Each row is a point. Each copy is the shape, with its points in the same order, stretched, turned, moved and blurred by noise. Some copies are also mirrored. Which?

Shape (6 x 2)
[[-61 -64]
 [-21  15]
 [ 35   5]
 [ 54  10]
 [-36  23]
 [ 51  29]]
Copy 1 (6 x 2)
[[-52  14]
 [  7  -3]
 [  0 -50]
 [ 24 -50]
 [ 13  20]
 [ 39 -43]]
Copy 1 is: only turned
Copy 2 (6 x 2)
[[-62 -68]
 [ 17 -19]
 [ -8  30]
 [  9  50]
 [ 25 -35]
 [ 27  56]]
Copy 2 is: mirrored

Shape (7 x 3)
[[ 15  -7 -54]
 [ 31  20 -46]
 [-35  12 -16]
 [ 19  17 -18]
 [-94  47  24]
 [ 32 -60 -15]
 [-34   8 -43]]
Copy 1 (7 x 3)
[[-11 -53  11]
 [ 11 -40   4]
 [-22   3 -23]
 [ 12 -22  11]
 [-22  66 -81]
 [-30 -35  79]
 [-31 -23 -27]]
Copy 1 is: only turned
Copy 2 (7 x 3)
[[ -7 -62  -2]
 [ 31 -56 -14]
 [-12   0 -28]
 [ 26 -23  -2]
 [-14  80 -52]
 [-24 -52  51]
 [-20 -18 -40]]
Copy 2 is: only turned

Shape (6 x 3)
[[  5 -53   6]
 [-12  25 -30]
 [  2  30  55]
 [ 19  40 -67]
 [ 17 -20  46]
 [ 25  57 -21]]
Copy 1 (6 x 3)
[[-37 -10  46]
 [ 28   9   0]
 [-50  14 -35]
 [ 75 -32 -14]
 [-57  -5   5]
 [ 41 -22 -40]]
Copy 1 is: mirrored
Copy 2 (6 x 3)
[[-54 -17  28]
 [ 12 -25 -13]
 [  9  77 -19]
 [ 64 -48   6]
 [-36  44   9]
 [ 61  29   1]]
Copy 2 is: only turned
Copy 3 (6 x 3)
[[-22  21  30]
 [  2 -54  -3]
 [ 39 -23  73]
 [ 19 -56 -61]
 [ 16  18  54]
 [ 47 -47 -17]]
Copy 3 is: mirrored

Shape (9 x 4)
[[-18  25   3 -20]
 [ 30  39   8 -42]
 [ 38 -31 -19  26]
 [  4 -15 -33  40]
 [ 28 -30  95 -45]
 [ 22  44  -5 -23]
 [ 48  36 -20   7]
 [ 19 -36 -45  -6]
 [ -3  14   2   4]]
Copy 1 (9 x 4)
[[ -7 -19  23 -30]
 [ 30   3  52 -41]
 [ 29  -1 -61  -1]
 [  4 -13 -69 -19]
 [ 18  -2  55  61]
 [ 16   3  32 -51]
 [ 31  18  -7 -54]
 [ 34 -35 -41 -15]
 [ -1  -8  -4 -24]]
Copy 1 is: only turned
Copy 2 (9 x 4)
[[ -2  10 -13 -35]
 [  1 -35  22 -51]
 [-17 -21  10  32]
 [  4   0 -28  29]
 [-84   7  62 -41]
 [ 12 -31  -3 -38]
 [  7 -44   6 -10]
 [ 20  -2  31  26]
 [-14   2 -20  -9]]
Copy 2 is: mirrored

Shape (12 x 6)
[[  7  -1   2  11  21  -1]
 [ 10  -3  -3 -31 -30 -16]
 [ 21 -12   5 -40 -12   1]
 [-19   3  11  28 -21  -1]
 [-18  -3   2 -36   0  13]
 [ 12  -8  13  40  10   5]
 [  2  20  30 -53 -14  10]
 [ 20  54   3 -80 -16   0]
 [ 20  -8   7  20  35 -23]
 [ -6 -10  38  19  -7 -17]
 [  2  -7  10  40 -25   6]
 [-47   7  10  42   3 -23]]
Copy 1 (12 x 6)
[[ 23   3 -21 -18  17   0]
 [-24   8  -1 -15 -20 -47]
 [-22  -2 -19 -32 -25 -50]
 [-18  13 -13  14 -13  39]
 [-29 -11  11 -43 -18  -8]
 [ 15   2 -44  10  12  14]
 [-35  27  -6 -59 -44 -15]
 [ -7  39  25 -95 -66 -51]
 [ 26  16 -51 -17  46  -9]
 [-30  30 -40   9   9  14]
 [ -5   2 -29  34  -7  20]
 [-16  26   8  18  38  65]]
Copy 1 is: mirrored
Copy 2 (12 x 6)
[[ 10 -20   1   7  17  14]
 [ 21  32   9  -7 -16  -4]
 [ 23  18  -8 -28 -11  -9]
 [-17  11  33  18   0  31]
 [-12  23 -23 -19  10  -2]
 [ -2 -28  27  10  10  34]
 [ 15  43 -22 -15  15  11]
 [ 33  58 -50  13   0   6]
 [ 22 -39  18   8  24   6]
 [  0   8  44  -8  25  20]
 [ -8   1  45   6 -13  37]
 [-28   4  46  42  34  19]]
Copy 2 is: only turned
Copy 3 (12 x 6)
[[ -2 -21   0  11   8   2]
 [-11   6   4 -45 -18 -11]
 [ 13  -2  26 -40 -18  -1]
 [-41   5 -24  -3  30   8]
 [ 19  12  17 -25  22  -6]
 [-24 -25  -4  21  12  26]
 [ 15  42  30 -22 -13  -9]
 [ 44  54  10 -26 -53 -38]
 [-10 -39  13  22  -5 -15]
 [-40   0  13  -2  19  -3]
 [-38  -2 -22  -5  12  33]
 [-50  -5 -23  14  53 -20]]
Copy 3 is: only turned

Shape (12 x 6)
[[  7  45 -20  10  11 -54]
 [-24 -28  18  -1  10  11]
 [ 25 -11   2  33 -13 -14]
 [ 13 -24   2   8  17  27]
 [  0 -55 -12 -41   7  -1]
 [  1 -36  36   3  -1  10]
 [-21   5 -15  -7 -10  11]
 [ -6  71  -3  -9 -10 -23]
 [-22 -12   7 -35   0  14]
 [-18   1  -3  39  -5  -8]
 [ -4  43  -3  -9  39   9]
 [ -3   5  -9  24 -13 -38]]
Copy 1 (12 x 6)
[[-26  41  49  -5  55 -37]
 [ 19 -18 -10  19 -28  14]
 [ 15  13  18 -29  -7   0]
 [  4   4 -17  -3 -50 -11]
 [ 31  -4 -45  23 -12 -26]
 [ 31  -2  -7  13 -22  35]
 [-18 -11 -15 -15   4  -8]
 [-59  41  26 -11  73  -1]
 [ -4  -5 -30  18   6  10]
 [  6 -18  23 -22 -16   1]
 [-51  38  14  19   2 -25]
 [  8   1  28 -19  24  -9]]
Copy 1 is: only turned
Copy 2 (12 x 6)
[[ 47 -13  16  56 -54 -18]
 [-11  42 -12 -25   7   2]
 [ 38 -29   1  16  16   6]
 [ -5   6 -13  22  21 -11]
 [-61  42 -28  16 -17  34]
 [ -2  39  -7 -16  28  23]
 [-11   4  10  -4  -4 -13]
 [ 22  -4  46  43 -25 -23]
 [-42  47   5  -2  -3   6]
 [ 42 -10   3 -19   2 -19]
 [  8  18  15  56 -16 -43]
 [ 36 -15   6   3 -18   3]]
Copy 2 is: only turned
Copy 3 (12 x 6)
[[-35   0  40   6   5 -84]
 [ 31  -7   4 -13  -7  36]
 [-17  -5  11  48  16   0]
 [  5  28   0  -7  25  43]
 [-39 -16   9 -48 -16  59]
 [ 26   1  -2  16 -18  41]
 [ -3 -14 -25 -16  13   1]
 [ -9  10 -22   2  -7 -95]
 [  8  -5 -24 -38 -20  19]
 [ 19 -20  13  28  25  -6]
 [ 15  47   8 -37  17 -43]
 [-18 -28  21  29   5 -30]]
Copy 3 is: mirrored
Copy 4 (12 x 6)
[[-51  53  44   6  15 -22]
 [ -6 -42  -3   9   4   0]
 [-49  16 -34 -17  -3 -51]
 [ -8 -19 -34 -28   2  -5]
 [-34 -17 -24  16 -13  43]
 [-20 -33 -35 -15 -21 -18]
 [ 12 -18   4  32  23  -6]
 [  9  33  38  20  15 -25]
 [ 13 -30  -2  26  -3  22]
 [-21 -12   7  12  27 -44]
 [ 20   6  33 -13  18  14]
 [-53  20  10  15  12 -37]]
Copy 4 is: only turned
